Every row gives one point. Before rounding, the points of a table are all equally far from one centre. They may lie mostly on one side of it. Where is the centre, to within rounding?

Points (9 x 3)
[[ 0.39  0.50  0.65]
 [ 0.38  0.75  0.04]
 [-0.30  0.46  0.20]
 [-0.27 -0.12  0.17]
 [-0.15  0.51 -0.15]
 [ 0.77  0.06  0.04]
 [ 0.35  0.73  0.40]
 [ 0.69  0.04 -0.13]
 [-0.29 -0.01  0.37]]
Centre: [0.22 0.20 0.18]

Points (15 x 9)
[[ 0.22  0.18 -0.53 -0.20 -0.38  0.45 -0.56  0.36 -0.20]
 [-0.44  0.09 -0.43  0.13 -0.20 -0.22 -0.12  0.36 -0.06]
 [ 0.31  0.19 -0.39  0.63 -0.13 -0.13 -0.45 -0.11 -0.42]
 [-0.12  0.00 -0.44 -0.33 -0.60 -0.15 -0.83  0.41  0.07]
 [ 0.25  0.06 -0.66 -0.03 -0.35 -0.69 -0.49  0.12 -0.51]
 [ 0.09 -0.15 -0.31 -0.56  0.18 -0.16 -0.89 -0.26 -0.20]
 [-0.22 -0.60 -0.38 -0.11 -0.47 -0.01 -0.91  0.37 -0.71]
 [-0.52 -0.42 -0.13  0.27  0.08 -0.15 -0.90 -0.16 -0.22]
 [ 0.11 -0.64 -0.60 -0.01  0.07 -0.43 -0.66 -0.31 -0.16]
 [ 0.19  0.25 -0.61 -0.09 -0.36  0.30 -0.25  0.29 -0.38]
 [ 0.28 -0.05 -0.66  0.24 -0.12  0.33 -0.76  0.05  0.14]
 [ 0.45 -0.63 -0.44 -0.18 -0.35 -0.39 -0.43 -0.05 -0.59]
 [ 0.45 -0.29 -0.43  0.01 -0.34  0.27 -1.13  0.03 -0.42]
 [-0.14  0.01 -0.07  0.15 -0.27 -0.10 -0.69 -0.18  0.36]
 [ 0.04  0.48 -0.49 -0.11 -0.04 -0.36 -0.73  0.39 -0.45]]
Centre: [ 0.04 -0.18 -0.28  0.01 -0.15 -0.10 -0.60  0.12 -0.31]

Points (27 x 20)
[[-0.66  0.48 -0.74 -0.37 -0.29 -0.01  0.39 -0.31  0.68 -0.51  0.05 -0.34
   0.42 -0.45  0.25  0.46  0.30  0.22 -0.60 -0.25]
 [-0.29  0.09 -0.84 -0.02 -0.26 -0.05  0.30 -0.04  0.60 -0.32  0.05 -0.50
   0.20 -0.82 -0.34  0.34  0.54  0.16  0.44  0.33]
 [-0.54 -0.20 -0.94  0.79  0.04  0.27  0.23  0.18  0.27 -0.06 -0.49 -0.59
   0.18 -0.56 -0.27  0.01  0.38 -0.38  0.02 -0.55]
 [-0.42  0.35 -0.13 -0.14  0.51  0.29  0.31 -0.38  0.11 -0.36  0.01 -0.73
   0.33  0.02 -0.62  0.06 -0.20  0.06 -0.44  0.00]
 [ 0.28 -0.14 -1.08  0.10 -0.36  0.30  0.10 -0.17  0.13 -0.13 -0.88 -0.37
   0.31 -0.45  0.08 -0.15 -0.11  0.31 -0.02 -0.07]
 [ 0.12 -0.11 -0.74  0.23 -0.05  0.31  0.56  0.14 -0.32 -0.47  0.34  0.10
   0.14 -0.02 -0.41  0.24  0.01 -0.16 -0.80 -0.14]
 [-0.72  0.06 -0.23  0.24  0.04  0.15  0.56 -0.33  0.08 -0.40  0.14 -0.95
   0.17  0.13  0.28 -0.26  0.60 -0.09 -0.29 -0.47]
 [ 0.11 -0.06 -0.81 -0.37 -0.57  0.38  0.61  0.02  0.43 -0.08  0.20 -0.33
   0.05  0.23 -0.42  0.57  0.02 -0.07 -0.56 -0.31]
 [-0.34 -0.24 -0.26  0.06  0.45  0.52  0.08  0.61 -0.42 -0.22  0.06 -0.33
  -0.14  0.11 -0.08  0.15  0.68 -0.10 -0.56 -0.48]
 [-0.07 -0.14 -0.42  0.01  0.27  0.09  0.56  0.31  0.06 -0.19 -0.15 -0.69
  -0.14 -0.51 -0.64  0.18  0.25 -0.11 -0.77 -0.83]
 [-0.49  0.30  0.00 -0.58  0.07 -0.31  0.49 -0.40 -0.01  0.16 -0.26 -0.67
   0.39 -0.12 -0.49 -0.04  0.35 -0.17 -0.43 -0.61]
 [-0.08 -0.34 -0.47 -0.38  0.00  0.15  0.04 -0.04  0.12 -0.78  0.06 -0.26
   0.66 -0.05  0.01  0.52  0.22  0.07 -0.75 -0.23]
 [-0.41  0.12 -0.57  0.28  0.26 -0.03  0.18  0.10  0.33 -0.45  0.30 -0.97
   0.08 -0.25 -0.17 -0.46  0.46 -0.39 -0.60 -0.44]
 [-0.58  0.33 -0.76 -0.47 -0.39  0.32  0.35 -0.35 -0.23 -0.68 -0.20 -0.16
   0.54 -0.51  0.08  0.17  0.33 -0.48  0.28  0.02]
 [-0.98 -0.20 -0.18 -0.75 -0.13 -0.11  0.13 -0.24  0.25 -0.53 -0.37 -0.43
  -0.01 -0.10 -0.19 -0.14 -0.16 -0.01 -0.28 -0.85]
 [-0.39 -0.13 -0.18  0.03  0.35 -0.49  0.55  0.07  0.06 -0.13  0.15 -0.55
   0.30 -0.31 -0.52  0.10 -0.23  0.28 -0.60 -0.37]
 [-0.27  0.13 -0.56 -0.30 -0.54 -0.29  0.15  0.16  0.31 -0.12 -0.28 -0.02
  -0.09 -0.12 -0.53  0.70 -0.17  0.29 -0.45  0.07]
 [-0.70  0.00 -0.70  0.21  0.13  0.33  0.43 -0.25  0.69 -1.00  0.17  0.03
   0.09  0.16 -0.08  0.20 -0.04 -0.06 -0.56 -0.80]
 [-0.17  0.63 -0.66  0.04  0.09  0.14  0.79  0.40  0.05 -0.36 -0.30 -0.75
  -0.03 -0.32 -0.39 -0.14 -0.31 -0.37 -0.28 -0.81]
 [-0.15  0.43 -0.29  0.15 -0.25 -0.17  0.38 -0.16  0.79 -0.08  0.02 -0.63
   0.35  0.18  0.19 -0.17  0.30 -0.47 -0.40 -0.22]
 [-0.49  0.57 -0.79  0.46  0.17 -0.34  0.47 -0.58  0.21 -0.02 -0.15 -0.24
   0.05 -0.19 -0.23  0.19  0.11 -0.29 -0.68 -0.09]
 [-0.56  0.13 -0.75 -0.23 -0.27  0.11  0.03 -0.15  0.17  0.18 -0.33 -0.97
   0.45 -0.02 -0.65  0.11 -0.11  0.09 -0.47 -0.26]
 [-0.44  0.74 -0.22 -0.01  0.27 -0.17  0.72 -0.24  0.33 -0.35  0.21 -0.31
  -0.30 -0.39 -0.20  0.53 -0.22  0.41 -0.27 -0.57]
 [-0.63 -0.55 -0.94  0.44  0.32 -0.16  0.08 -0.11 -0.11 -0.42 -0.25 -0.50
   0.45  0.13  0.12 -0.01  0.05  0.41 -0.48 -0.48]
 [-0.15  0.12 -0.60 -0.51  0.30  0.47  0.24  0.25  0.30 -1.05 -0.17 -0.19
   0.06 -0.21 -0.84  0.43 -0.13 -0.33  0.01 -0.41]
 [-0.40 -0.81 -0.79 -0.30  0.23 -0.15  0.48  0.03  0.01  0.04 -0.22 -0.27
   0.44 -0.28 -0.01  0.17  0.13 -0.34 -0.61 -0.57]
 [-0.66 -0.23 -0.82 -0.16 -0.11 -0.27  0.68 -0.01  0.11 -0.14  0.24 -0.31
  -0.12 -0.50 -0.26  0.21  0.65 -0.22 -0.45 -1.23]]
Centre: [-0.25  0.17 -0.70 -0.16  0.09  0.09  0.23 -0.01  0.15 -0.24 -0.10 -0.08
  0.05 -0.07 -0.16 -0.06  0.31  0.13  0.05 -0.48]

Points (30 x 24)
[[-0.25  0.22  0.36  0.05 -0.06  0.17 -0.08  0.19  0.05  0.29  0.07  0.60
   0.37  0.26 -0.35  0.68  0.44  0.29 -0.30 -0.32 -0.37 -0.47 -0.52 -0.02]
 [-0.50 -0.04  0.46 -0.08  0.40  0.11  0.15 -0.03  0.33  0.30 -0.01  0.27
   0.24  0.30  0.12  0.25 -0.09 -0.38 -0.68 -0.04  0.23 -0.83 -0.27  0.69]
 [ 0.18  0.14  0.62  0.07  0.06 -0.51 -0.02  0.36  0.16  0.49  0.12  0.12
   0.37  0.55 -0.46 -0.01  0.00  0.02 -0.22  0.26  0.19 -1.16 -0.19 -0.15]
 [-0.35  0.34  1.16 -0.07  0.38  0.16 -0.14 -0.10  0.18  0.40 -0.25  0.23
   0.18  0.28 -0.13  0.37  0.25  0.00 -0.29 -0.19  0.33 -0.95 -0.12 -0.11]
 [-0.17 -0.26  0.19  0.38  0.30 -0.29  0.02 -0.24  0.43  0.29  0.30 -0.12
   0.68  0.93  0.15  0.25  0.21 -0.27 -0.57 -0.15  0.12 -1.02 -0.84  0.32]
 [-0.37 -0.20  0.87 -0.32  0.19 -0.47 -0.05 -0.38  0.10 -0.10 -0.22  0.04
   0.37  0.88  0.05 -0.16 -0.09 -0.44 -0.04  0.35 -0.24 -0.43 -0.22  0.42]
 [-0.44 -0.18  0.35  0.54  0.22  0.15 -0.59 -0.34 -0.14  0.36 -0.36  0.17
  -0.09  0.41 -0.37  0.55  0.41 -0.40 -0.21  0.00  0.40 -1.15 -0.66  0.26]
 [-0.67 -0.33  0.39 -0.02  0.11 -0.18 -0.31  0.00 -0.09  0.25 -0.04 -0.18
   0.10  0.77  0.12  0.47  0.04 -0.51 -0.83  0.00  0.16 -0.18 -0.41  0.39]
 [-0.42 -0.05  0.69 -0.17  0.47  0.07 -0.38  0.04  0.48 -0.66 -0.05 -0.16
   0.63  0.91 -0.04  0.39 -0.02 -0.43 -0.51  0.03  0.41 -0.69 -0.81  0.24]
 [-0.49  0.40  0.52  0.42  0.31  0.36 -0.02 -0.46 -0.10 -0.43 -0.35  0.07
   0.11  0.66  0.05  0.68  0.20  0.05 -0.14  0.02  0.42 -0.44 -0.06  0.65]
 [-0.73  0.17  0.62 -0.27  0.67 -0.36 -0.09 -0.59  0.20  0.37  0.18  0.03
   0.74  0.30 -0.19  0.24  0.24  0.38 -0.39  0.09  0.29 -0.53 -0.24  0.09]
 [-0.96 -0.41  0.64  0.04  0.31 -0.39 -0.57 -0.22  0.19  0.09  0.08 -0.16
  -0.19  1.02 -0.19  0.39  0.22 -0.17  0.11  0.45  0.26 -0.93 -0.07  0.48]
 [-0.64 -0.10  0.38  0.38  0.13  0.03 -0.49  0.08  0.36 -0.05  0.01 -0.01
   0.22  0.52  0.00 -0.03  0.31 -0.02 -0.63 -0.51  0.43 -0.50 -0.95 -0.61]
 [-0.28 -0.37  0.62  0.35  0.07 -0.09  0.42 -0.59  0.51 -0.12 -0.62  0.19
   0.21  0.37  0.19  0.24  0.12 -0.30 -0.16  0.06  0.29 -0.82 -0.59  0.12]
 [-0.62  0.16  0.45  0.86  0.47 -0.18 -0.22 -0.18 -0.05  0.06  0.18 -0.35
   0.47  0.23  0.16  0.13  0.44  0.06 -0.03 -0.07  0.14 -1.31 -0.54 -0.14]
 [-0.31  0.39  0.54  0.09  0.57  0.35  0.21 -0.55  0.19 -0.21  0.00  0.62
   0.36  0.57 -0.25  0.12 -0.04 -0.51 -0.48  0.33  0.07 -0.63 -0.52  0.31]
 [-0.32  0.10  0.18  0.38  0.45  0.01 -0.05 -0.09  0.52  0.19  0.04 -0.43
   0.23  0.63 -0.44  0.44  0.65 -0.62 -0.17 -0.45 -0.04 -0.74 -0.92 -0.09]
 [-0.08 -0.07  0.62  0.84  0.69  0.15 -0.11  0.29  0.49  0.11  0.07 -0.72
   0.42  0.32 -0.23 -0.10  0.20 -0.34  0.07  0.03  0.23 -0.51 -0.26 -0.46]
 [-0.47  0.87  0.12  0.34  0.84  0.02 -0.28 -0.25  0.06  0.15  0.00  0.11
   0.12  0.48 -0.09  0.05 -0.24  0.20 -0.18 -0.06  0.37 -0.79 -0.47 -0.50]
 [-0.32 -0.44  0.72  0.22  0.52  0.34  0.23 -0.18 -0.07  0.13  0.12 -0.58
   0.02  0.67 -0.03  0.12  0.45 -0.14 -0.02 -0.21  0.50 -0.21 -0.28 -0.11]
 [-0.69  0.21  0.62  0.57  0.48 -0.31  0.01 -0.17  0.04  0.24  0.24  0.22
   0.01  0.70 -0.15  0.72  0.09  0.42 -0.59 -0.28  0.18 -0.57 -0.02 -0.22]
 [ 0.00 -0.26  0.66  0.51 -0.01  0.14  0.03 -0.51 -0.04  0.12  0.12 -0.19
   0.16  0.81 -0.09 -0.12  0.18  0.01 -0.46  0.16  0.25 -0.73 -0.15  0.70]
 [-0.03  0.09  0.51  0.03  0.75  0.17 -0.13 -0.48  0.15  0.53  0.24  0.05
   0.27  0.42 -0.40  0.36  0.56  0.26 -0.36  0.09  0.12 -0.86 -0.67 -0.12]
 [-0.63  0.40  0.72  0.24  0.46 -0.50  0.10 -0.37  0.27 -0.07 -0.28 -0.09
  -0.01  0.71 -0.15  0.31 -0.26 -0.45 -0.68 -0.18  0.07 -0.73 -0.13 -0.03]
 [-0.36  0.44  0.41 -0.20  0.19  0.07  0.21  0.18  0.10 -0.18 -0.03 -0.13
   0.49  1.14 -0.20 -0.05  0.31 -0.30 -0.26  0.08  0.37 -0.06 -0.18  0.43]
 [-0.38 -0.44  0.52  0.32  0.44  0.00  0.09 -0.24  0.28  0.21 -0.18  0.20
  -0.21  0.39 -0.64 -0.04  0.24  0.10 -0.49  0.09  0.83 -0.71 -0.25 -0.09]
 [-0.43 -0.37  0.77 -0.21  0.47 -0.15  0.21  0.08  0.22 -0.13 -0.11 -0.27
  -0.06  0.60 -0.78 -0.16  0.04 -0.16 -0.11 -0.13  0.13 -0.98 -0.08  0.02]
 [-0.72 -0.06  0.10 -0.11  0.76 -0.06 -0.37 -0.51  0.20  0.48  0.66 -0.07
   0.06  0.87 -0.34  0.19  0.41 -0.43  0.14  0.11  0.46 -0.25 -0.55  0.07]
 [-0.28 -0.40  0.50  0.61  0.81 -0.08 -0.15  0.32  0.41  0.16  0.35 -0.13
   0.38  0.75  0.24  0.39  0.32 -0.71 -0.21  0.57  0.27 -0.63 -0.30  0.12]
 [-0.54 -0.03  0.86  0.39  0.49 -0.15 -0.29 -0.45 -0.31  0.21 -0.07 -0.29
  -0.07  0.32 -0.07  0.31 -0.24 -0.09 -0.41 -0.20  0.06 -0.64 -0.31  0.41]]
Centre: [-0.37 -0.07  0.19  0.25  0.18  0.02 -0.34 -0.17  0.29 -0.07  0.07  0.06
  0.39  0.58 -0.20  0.28  0.04 -0.16  0.03  0.07  0.13 -0.56 -0.14 -0.12]

Points (31 x 24)
[[-0.07  0.05  0.43 -0.01  0.76 -0.32  0.12 -0.10  0.06  0.07 -0.17 -0.34
   0.10  0.96  0.29 -0.20 -0.29 -0.65  0.19  0.88  0.15 -0.22 -0.22 -0.01]
 [-0.21 -0.02 -0.19 -0.14  0.03 -0.34 -0.05 -0.06 -0.49 -0.44 -0.32 -0.66
   0.08  1.09  0.43  0.76 -0.48 -0.38  0.01  0.80  0.29 -0.35 -0.75 -0.46]
 [-0.24  0.04  0.23  0.12  0.29 -0.70 -0.02  0.33 -0.08 -0.33  0.21 -0.70
   0.20  0.89  0.53  0.14 -0.65 -0.44  0.30  0.63 -0.01 -0.23 -0.52 -0.18]
 [-0.19  0.21  0.43 -0.07  0.42 -0.34  0.23 -0.35  0.17 -0.06 -0.05 -0.34
   0.10  0.38  0.32  0.26 -0.53 -0.35  0.14  0.53  0.40 -0.59 -0.87 -0.18]
 [ 0.06  0.16  0.18  0.28  0.65 -0.50  0.25 -0.08 -0.13 -0.37 -0.40 -0.22
  -0.39  0.80  0.24  0.55 -0.60 -0.25 -0.06  0.60  0.04  0.45 -0.28 -0.27]
 [-0.53  0.20 -0.14 -0.15  0.27 -0.42 -0.01 -0.08 -0.05 -0.31 -0.11 -0.59
   0.12  0.77  0.78  0.57 -0.89 -0.77 -0.04  0.62  0.38 -0.04 -0.52 -0.41]
 [-0.02  0.42  0.25 -0.18  0.06 -0.27  0.21  0.24 -0.27 -0.53 -0.15 -0.60
  -0.21  0.57  0.37 -0.14 -0.58 -0.40  0.46  0.56  0.20 -0.32 -0.41 -0.19]
 [-0.78  0.50  0.23 -0.06  0.39 -0.17  0.16  0.00 -0.58 -0.11 -0.06 -0.27
   0.38  0.76  0.73  0.17  0.03 -0.29 -0.08  1.01 -0.05 -0.21 -0.27 -0.15]
 [-0.06 -0.12  0.53 -0.09  0.33 -0.46  0.17  0.36 -0.49 -0.15  0.10 -0.24
   0.09  0.24  0.74  0.40 -0.17 -0.74 -0.08  0.43 -0.05 -0.14 -0.33 -0.02]
 [ 0.19  0.19 -0.07  0.01  0.32 -0.32  0.58 -0.22 -0.17 -0.31 -0.01 -0.26
   0.20  0.65  0.50  0.27 -0.16 -0.61  0.37  0.82  0.23 -0.46  0.28 -0.73]
 [ 0.16 -0.20 -0.06  0.05 -0.16 -0.41  0.35 -0.15 -0.01 -0.21  0.25 -0.34
  -0.08  0.41  0.34  0.32 -0.89 -0.47 -0.11  0.84  0.37  0.09 -0.26 -0.31]
 [ 0.05 -0.03  0.60 -0.20  0.37 -0.73  0.11 -0.26 -0.02 -0.07 -0.22 -0.47
   0.41  0.35  0.91  0.61 -0.30 -0.49  0.21  0.64  0.47 -0.17 -0.02 -0.12]
 [-0.13  0.11  0.08 -0.32  0.20 -0.38 -0.06 -0.15 -0.37 -0.29  0.48 -0.44
   0.50  0.38  0.70  0.45 -0.35 -0.29 -0.03  1.24  0.04  0.10 -0.15  0.15]
 [ 0.24  0.20  0.30 -0.58  0.46 -0.35 -0.03 -0.04  0.36 -0.28 -0.34 -0.49
  -0.18  0.27  0.35  0.32 -0.51 -0.51  0.34  0.37  0.14 -0.38 -0.51 -0.07]
 [-0.10  0.16  0.34 -0.11  0.66 -0.48  0.11 -0.36 -0.21 -0.33 -0.15  0.22
  -0.10  0.58  0.59  0.84 -0.74  0.07 -0.14  0.47  0.25  0.23 -0.36 -0.19]
 [-0.27  0.02  0.15 -0.06  0.43 -0.20 -0.33 -0.36  0.13 -0.32  0.17 -0.06
  -0.18  0.56  0.21  0.06 -0.67 -0.68  0.37  1.00  0.13  0.18 -0.81  0.05]
 [ 0.28  0.00  0.25  0.08  0.45 -0.18  0.09  0.28 -0.04 -0.34 -0.15 -0.43
  -0.18  0.26  0.29  0.38 -0.56 -0.35  0.16  0.43  0.54  0.12 -0.51 -0.21]
 [-0.49  0.29  0.18 -0.22  0.17 -0.82 -0.06  0.14 -0.08 -0.30 -0.06 -0.46
   0.59  0.14  0.04  0.27 -0.36 -0.55  0.06  0.68 -0.04  0.07 -0.44 -0.16]
 [ 0.01 -0.01  0.28  0.27  0.54 -0.05  0.09  0.05 -0.13 -0.37 -0.46 -0.23
  -0.33  0.24  0.75  0.40 -0.17 -0.50  0.19  1.09 -0.24  0.13 -0.49 -0.10]
 [-0.21 -0.23  0.04  0.18  0.38 -0.13  0.44 -0.27  0.19 -0.26  0.38 -0.52
  -0.07  0.39  0.28  0.56  0.11 -0.48  0.04  0.81  0.49 -0.46 -0.52 -0.47]
 [ 0.04  0.20  0.13 -0.17  0.40 -0.34  0.11 -0.24 -0.12 -0.26 -0.15 -0.59
  -0.45  0.42  0.38  0.25 -0.37 -0.43  0.14  1.00  0.50  0.06 -0.48 -0.51]
 [-0.22  0.17  0.05  0.06  0.23 -0.29  0.67  0.13 -0.33 -0.09  0.24 -0.47
   0.35  0.92  0.27  0.44 -0.40 -0.25  0.14  0.84  0.15  0.00 -0.27 -0.46]
 [ 0.28  0.36  0.31 -0.12  0.36 -0.45  0.11  0.11 -0.16 -0.15  0.09 -0.25
   0.05  0.21  0.75 -0.10 -0.48 -0.47  0.11  0.51  0.17  0.07 -0.10 -0.05]
 [-0.29  0.49  0.25 -0.12 -0.01 -0.42  0.30 -0.26 -0.12 -0.42 -0.06 -0.51
   0.15  0.70  0.63  0.40 -0.58 -0.43  0.34  1.08  0.23 -0.12 -0.50 -0.43]
 [ 0.02 -0.35 -0.02 -0.08  0.53 -0.86  0.12  0.12 -0.17 -0.32 -0.30 -0.30
  -0.09  0.47  0.62  0.52 -0.57  0.09  0.54  0.82  0.01 -0.14 -0.57 -0.17]
 [ 0.17  0.32  0.49  0.33  0.11 -0.40  0.30  0.12 -0.19 -0.63  0.16 -0.34
   0.29  0.58  0.80  0.59 -0.18 -0.13  0.00  0.71 -0.09 -0.10  0.01  0.09]
 [-0.30  0.23  0.13 -0.07  0.33 -0.17  0.03 -0.32  0.22 -0.45 -0.06 -0.48
   0.23  0.95  0.10  0.27 -0.90 -0.30 -0.19  0.87  0.42  0.21 -0.23 -0.40]
 [-0.51 -0.04  0.31  0.10  0.44 -0.36  0.08  0.16 -0.38  0.16 -0.16 -0.25
   0.34  0.83  0.34  0.58 -0.33 -0.86  0.08  0.63  0.00  0.16 -0.62 -0.43]
 [-0.40  0.26  0.43  0.23  0.40 -0.66 -0.26 -0.17 -0.39 -0.11 -0.43 -0.89
   0.08  0.82  0.68  0.64 -0.50 -0.09 -0.23  0.55  0.27 -0.15 -0.36  0.10]
 [-0.30  0.02  0.24 -0.04  0.02 -0.47  0.34 -0.17  0.19 -0.40  0.04 -0.42
   0.14  0.66  0.31  0.43 -0.62 -0.93 -0.22  1.02  0.18 -0.29 -0.29 -0.29]
 [-0.09  0.58  0.51  0.25  0.36 -0.35 -0.04 -0.35 -0.14 -0.35 -0.33 -0.48
  -0.24  0.91  0.33  0.20 -0.42 -0.55  0.12  0.79  0.06  0.18 -0.31 -0.52]]
Centre: [-0.42 -0.13 -0.10  0.02  0.10 -0.13 -0.19 -0.39 -0.11 -0.22 -0.16 -0.25
  0.00  0.54  0.34  0.46 -0.21 -0.24  0.26  0.36 -0.05 -0.18  0.05 -0.03]
